Each row is a point. The ring and each string are closed loops that go straight from each point to the next, and from the last back to the first. Before rounding, they use only three directions, however many columns there are. How many times does the string pass through the ring? Passing back the other way cancels.

Ring (8 x 4):
.26	-.28	-.51	.47
.25	.09	.13	.31
-.03	.18	.47	.14
-.50	.00	.50	.00
-.67	-.29	.35	.08
-.56	-.70	-.03	.38
-.27	-.77	-.41	.53
.03	-.60	-.64	.54
String, 22 rows:
-.13	-.12	.47	.30
-.16	.12	.94	.18
-.31	.44	.81	-.15
-.35	.24	-.04	-.17
-.22	-.15	-.07	.18
-.04	-.09	.48	.32
.20	.18	.84	.34
.29	.39	.45	.17
.03	.16	-.19	.08
-.08	-.09	-.17	.20
.32	-.20	.37	.59
.68	.01	.09	.61
.47	.14	-.49	.30
.00	-.05	-.38	.18
-.06	-.22	-.04	.32
.51	-.10	.39	.64
.55	.21	.22	.42
.51	.19	.62	.47
.27	.08	.67	.42
.21	.40	.79	.18
-.20	.36	.03	-.15
-.24	.04	.01	.04
Times through: 4

Ring, 9 rows:
.64	.33	.26	.01	.19	-.01	-.10	-.14
.35	.58	.15	.12	.28	.30	.00	-.18
.00	.62	.01	.13	.28	.43	.08	-.10
-.36	.48	-.18	.09	.20	.39	.10	.08
-.56	.10	-.24	-.10	.04	.08	.08	.32
-.50	-.09	-.13	-.23	.00	-.11	.08	.37
-.12	-.27	.18	-.40	.00	-.36	.06	.31
.34	-.18	.32	-.33	.04	-.40	-.04	.15
.58	.01	.32	-.19	.09	-.29	-.10	.01
String:
.44	.07	-.07	.03	-.01	-.22	-.23	.11
.39	.10	-.06	.03	.01	-.17	-.20	.10
.92	.10	.00	.13	-.03	-.31	-.38	-.01
.81	.32	.53	-.10	.27	-.05	-.03	-.23
.70	.49	.52	-.05	.34	.14	.03	-.29
.77	.72	.39	.15	.37	.32	-.02	-.38
.48	.41	-.27	.31	.05	.09	-.28	-.01
.23	.37	-.06	.11	.13	.13	-.09	.00
.10	.34	.11	-.03	.20	.14	.04	.00
.28	.32	-.23	.20	.04	.06	-.20	.06
.49	.68	-.01	.29	.24	.35	-.12	-.21
.53	.74	.47	.05	.44	.41	.12	-.37
.49	.49	.46	-.06	.34	.20	.09	-.24
.13	.24	.29	-.17	.22	.05	.10	-.01
.60	.25	.64	-.25	.30	-.05	.09	-.19
.80	.10	.53	-.21	.18	-.25	-.07	-.13
.94	-.03	.09	.02	-.05	-.44	-.36	.03
Times through: 0

Ring, 9 rows:
-.15	.22	-.11	.25	.02	.05	-.10	-.21	.30	.07	.13	.28
-.29	.17	-.13	.28	-.09	-.43	.02	-.47	.48	-.21	.14	.05
-.38	.05	-.13	.28	-.20	-.60	.10	-.49	.44	-.25	.03	-.05
-.43	-.11	-.15	.21	-.23	-.58	.19	-.39	.31	-.16	-.13	-.09
-.41	-.29	-.18	.06	-.16	-.29	.26	-.15	.09	.09	-.30	-.04
-.32	-.32	-.16	.01	-.10	.10	.20	.10	-.12	.36	-.38	.14
-.19	-.14	-.08	.11	-.08	.50	-.04	.28	-.23	.57	-.33	.43
-.13	.01	-.05	.19	-.06	.54	-.14	.24	-.16	.54	-.21	.51
-.11	.16	-.07	.23	.00	.36	-.16	.03	.08	.32	.00	.44
String (21 x 12):
-.23	-.19	-.19	-.01	.05	.18	.17	.03	.01	.31	-.20	.16
-.20	-.37	-.22	-.16	.13	.47	.24	.28	-.21	.57	-.36	.21
-.23	-.20	-.17	.00	.03	.25	.14	.09	-.04	.37	-.24	.20
-.26	-.04	-.03	.26	-.23	.17	-.09	.08	-.08	.34	-.26	.36
-.25	.03	.05	.39	-.35	.26	-.23	.16	-.17	.42	-.31	.51
-.17	-.07	-.15	.06	.06	.32	.04	.08	.00	.37	-.14	.28
-.11	-.01	-.15	.05	.13	.44	.00	.10	.02	.40	-.07	.34
-.23	.02	-.10	.20	-.09	.07	-.02	-.07	.10	.20	-.10	.26
-.20	.22	.03	.43	-.25	.15	-.28	-.03	.06	.24	-.07	.47
-.24	.04	-.09	.22	-.10	.00	-.03	-.12	.15	.15	-.07	.24
-.26	.19	.02	.45	-.31	-.03	-.23	-.12	.12	.14	-.08	.39
-.23	.30	.04	.50	-.30	-.06	-.29	-.19	.20	.07	.01	.41
-.14	.37	-.05	.38	-.05	-.03	-.22	-.31	.39	-.02	.23	.33
-.07	.20	-.25	.02	.35	.09	.08	-.32	.49	-.01	.32	.12
-.17	.08	-.14	.15	.06	.10	.00	-.14	.22	.15	.04	.23
-.21	.12	-.03	.32	-.17	.14	-.16	-.03	.07	.24	-.09	.38
-.12	.24	.08	.44	-.25	.52	-.40	.21	-.14	.49	-.15	.69
.00	.03	-.07	.10	.11	.93	-.19	.42	-.25	.74	-.18	.64
-.08	-.18	-.19	-.10	.22	.69	.09	.31	-.17	.62	-.21	.37
-.22	-.12	-.14	.08	-.01	.22	.07	.06	-.01	.34	-.20	.25
-.28	.00	.00	.33	-.30	.10	-.13	.05	-.07	.30	-.26	.38
Times through: 2
String, 27 rows:
-.20	.29	-.14	.28	.03	-.31	-.03	-.50	.57	-.22	.29	.10
-.29	.28	-.03	.45	-.24	-.39	-.15	-.43	.42	-.17	.12	.19
-.30	.07	-.05	.33	-.24	-.15	-.07	-.17	.16	.08	-.11	.23
-.30	.02	-.10	.25	-.16	-.18	.01	-.21	.20	.05	-.08	.16
-.36	.09	.00	.43	-.38	-.30	-.11	-.23	.17	.01	-.14	.23
-.47	.03	-.06	.40	-.41	-.73	.05	-.48	.36	-.26	-.10	-.03
-.51	-.21	-.25	.08	-.14	-.94	.42	-.63	.52	-.41	-.06	-.38
-.44	-.25	-.26	.01	-.06	-.63	.39	-.43	.37	-.20	-.11	-.26
-.54	-.33	-.23	.06	-.21	-.81	.43	-.46	.33	-.24	-.23	-.32
-.45	-.12	-.05	.33	-.41	-.45	.06	-.22	.11	.00	-.29	.08
-.36	-.01	-.02	.36	-.36	-.19	-.06	-.12	.06	.12	-.23	.24
-.39	-.02	-.01	.38	-.41	-.27	-.06	-.15	.07	.09	-.25	.21
-.47	-.12	-.08	.30	-.38	-.56	.11	-.31	.19	-.09	-.24	.00
-.49	-.21	-.22	.11	-.17	-.79	.36	-.51	.41	-.29	-.12	-.28
-.39	-.14	-.23	.06	-.03	-.55	.31	-.44	.41	-.19	-.03	-.18
-.33	-.02	-.13	.21	-.14	-.31	.10	-.29	.27	-.04	-.07	.05
-.34	.08	-.03	.38	-.32	-.27	-.08	-.23	.18	.02	-.12	.21
-.38	.25	-.05	.48	-.32	-.70	-.08	-.59	.53	-.36	.13	.04
-.27	.23	-.24	.17	.13	-.67	.17	-.74	.79	-.48	.39	-.17
-.20	.11	-.27	.03	.24	-.30	.20	-.49	.59	-.21	.28	-.08
-.23	.08	-.13	.20	-.03	-.10	.02	-.24	.28	.03	.03	.16
-.23	.24	-.02	.41	-.21	-.08	-.20	-.21	.24	.05	.03	.33
-.13	.37	-.07	.36	-.01	-.02	-.20	-.31	.41	-.03	.25	.32
-.07	.23	-.25	.04	.35	.04	.07	-.36	.54	-.05	.36	.11
-.15	.07	-.24	.02	.24	.00	.13	-.27	.39	.02	.17	.08
-.18	.04	-.22	.04	.18	-.03	.14	-.26	.35	.03	.12	.07
-.13	.16	-.28	.00	.33	-.14	.17	-.44	.58	-.14	.34	-.02
Times through: 2

Ring (9 x 14):
.18	.42	.18	.24	-.21	.03	.15	.19	.23	.05	.30	.18	.24	-.01
-.17	.33	.51	-.11	-.13	.04	-.05	.13	.19	.37	-.02	-.08	.25	.34
-.47	.21	.63	-.33	-.04	.04	-.19	.04	.10	.45	-.31	-.24	.21	.45
-.64	.03	.48	-.35	.06	.02	-.28	-.07	-.02	.24	-.47	-.28	.06	.26
-.60	-.11	.23	-.22	.11	.02	-.31	-.09	-.08	-.04	-.44	-.25	-.12	-.03
-.35	-.16	-.13	.06	.11	.02	-.24	-.05	-.08	-.40	-.22	-.10	-.28	-.42
.01	.00	-.32	.34	-.01	.02	-.04	.04	.01	-.56	.11	.13	-.21	-.59
.20	.16	-.31	.46	-.11	.02	.11	.10	.08	-.52	.30	.26	-.08	-.57
.32	.37	-.13	.45	-.21	.02	.22	.17	.19	-.28	.42	.32	.13	-.34
String, 30 rows:
-.38	-.05	.31	-.15	.07	.06	-.31	.07	.05	.10	-.23	-.29	-.13	.07
-.18	.39	.42	-.06	-.16	.01	.05	.06	.15	.26	-.04	.05	.33	.25
-.02	.69	.55	-.01	-.32	.00	.28	.09	.24	.43	.12	.24	.65	.43
-.02	.45	.26	.10	-.21	.00	.17	.07	.16	.11	.11	.20	.36	.10
-.22	.05	.25	-.03	.00	.05	-.21	.11	.09	.07	-.08	-.18	-.07	.02
-.17	-.05	.27	-.02	.05	.08	-.32	.20	.13	.10	-.03	-.31	-.22	.01
.49	.64	.11	.44	-.35	.02	.37	.27	.33	.03	.59	.40	.40	-.04
.68	.88	-.07	.65	-.49	-.02	.67	.22	.34	-.14	.77	.74	.63	-.19
.42	.69	-.06	.49	-.38	-.02	.50	.13	.24	-.18	.52	.59	.49	-.21
-.04	.26	.09	.15	-.12	.01	.06	.07	.11	-.10	.09	.13	.13	-.12
-.06	-.03	-.01	.17	.02	.06	-.19	.14	.08	-.21	.07	-.11	-.23	-.28
.14	.07	-.15	.34	-.05	.05	-.05	.17	.12	-.33	.25	.06	-.18	-.41
-.06	-.01	-.01	.17	.01	.05	-.17	.13	.08	-.21	.07	-.08	-.20	-.28
-.07	.19	.08	.14	-.08	.02	-.01	.08	.09	-.12	.06	.06	.05	-.15
.50	.70	-.15	.58	-.39	-.02	.55	.14	.24	-.27	.59	.66	.49	-.30
.79	.93	-.21	.77	-.53	-.03	.77	.21	.34	-.29	.87	.88	.66	-.33
.38	.35	-.02	.43	-.20	.05	.15	.27	.25	-.14	.49	.22	.08	-.24
.05	.16	.15	.16	-.07	.06	-.09	.21	.18	.00	.18	-.05	-.04	-.08
-.16	.09	.20	.02	-.02	.05	-.16	.11	.10	.02	-.02	-.12	-.05	-.03
-.11	.24	.24	.05	-.10	.03	-.02	.10	.13	.06	.03	.01	.12	.03
-.33	-.05	.40	-.17	.07	.08	-.37	.14	.10	.22	-.18	-.38	-.16	.16
-.42	.01	.60	-.30	.05	.08	-.38	.15	.13	.44	-.25	-.44	-.06	.38
-.41	.32	.82	-.37	-.09	.05	-.16	.11	.18	.68	-.24	-.27	.33	.67
-.29	.66	.81	-.28	-.27	.00	.17	.04	.21	.69	-.13	.07	.71	.72
-.25	.39	.44	-.10	-.15	.01	.05	.03	.12	.27	-.10	.05	.36	.28
-.23	.21	.26	-.02	-.07	.02	-.05	.04	.08	.06	-.09	-.02	.13	.05
-.35	.48	.62	-.23	-.19	.00	.08	-.01	.13	.45	-.19	.04	.51	.48
-.62	.42	.94	-.53	-.12	.01	-.09	-.03	.12	.78	-.44	-.20	.53	.82
-.67	.05	.77	-.50	.06	.06	-.39	.03	.06	.57	-.49	-.47	.08	.57
-.68	-.18	.64	-.46	.17	.08	-.56	.07	.03	.43	-.50	-.61	-.20	.39
Times through: 0
String:
-.30	.18	.26	-.07	-.05	.01	-.07	.00	.05	.05	-.16	-.03	.13	.05
-.37	.30	.29	-.10	-.11	-.02	.04	-.09	.02	.07	-.23	.09	.30	.11
-.66	.02	.26	-.26	.05	-.01	-.19	-.18	-.10	-.03	-.50	-.12	.07	.03
-.79	-.35	.15	-.30	.25	.03	-.51	-.15	-.17	-.17	-.63	-.41	-.35	-.15
-.67	-.48	.13	-.25	.30	.07	-.64	-.02	-.12	-.16	-.51	-.57	-.57	-.19
-.36	-.08	.13	-.06	.08	.04	-.27	.01	-.01	-.11	-.22	-.20	-.18	-.13
-.21	.19	.09	.06	-.07	.00	.01	-.02	.03	-.13	-.08	.09	.11	-.12
-.41	.07	.04	-.03	.00	-.01	-.07	-.13	-.07	-.22	-.27	.04	.04	-.19
-.70	-.20	.13	-.24	.16	.01	-.35	-.17	-.15	-.17	-.55	-.26	-.19	-.14
-.87	-.43	.28	-.42	.30	.05	-.64	-.11	-.16	-.03	-.70	-.58	-.43	-.02
-.62	-.31	.28	-.28	.22	.07	-.54	.01	-.06	.02	-.46	-.50	-.37	-.01
-.49	-.11	.30	-.21	.11	.05	-.36	.01	.00	.06	-.34	-.33	-.17	.05
-.42	-.06	.29	-.16	.08	.05	-.31	.04	.02	.06	-.27	-.28	-.13	.04
-.29	.43	.47	-.13	-.17	-.01	.09	-.01	.11	.29	-.14	.09	.43	.31
-.35	.62	.77	-.29	-.25	-.01	.15	.00	.17	.63	-.18	.08	.69	.67
-.50	.34	.90	-.45	-.09	.05	-.18	.08	.17	.76	-.32	-.29	.37	.76
-.47	.13	.76	-.39	.01	.07	-.33	.13	.15	.60	-.29	-.42	.10	.57
-.35	.02	.42	-.18	.04	.06	-.30	.11	.09	.23	-.19	-.31	-.07	.19
-.19	.23	.31	-.03	-.08	.03	-.06	.08	.12	.13	-.05	-.04	.14	.11
.04	.71	.45	.06	-.34	-.01	.34	.08	.24	.33	.18	.32	.66	.34
-.07	.58	.50	-.02	-.26	.00	.20	.09	.21	.37	.08	.17	.53	.37
-.17	.65	.73	-.18	-.28	.01	.18	.09	.24	.62	-.01	.09	.65	.63
-.47	.33	.84	-.41	-.09	.04	-.16	.08	.16	.69	-.29	-.26	.35	.69
-.70	.00	.80	-.54	.09	.07	-.45	.05	.06	.61	-.52	-.54	.03	.59
-.63	-.20	.48	-.37	.17	.07	-.52	.04	.00	.25	-.46	-.53	-.24	.22
-.57	-.12	.41	-.30	.12	.05	-.41	.01	.00	.18	-.41	-.40	-.15	.16
Times through: 4
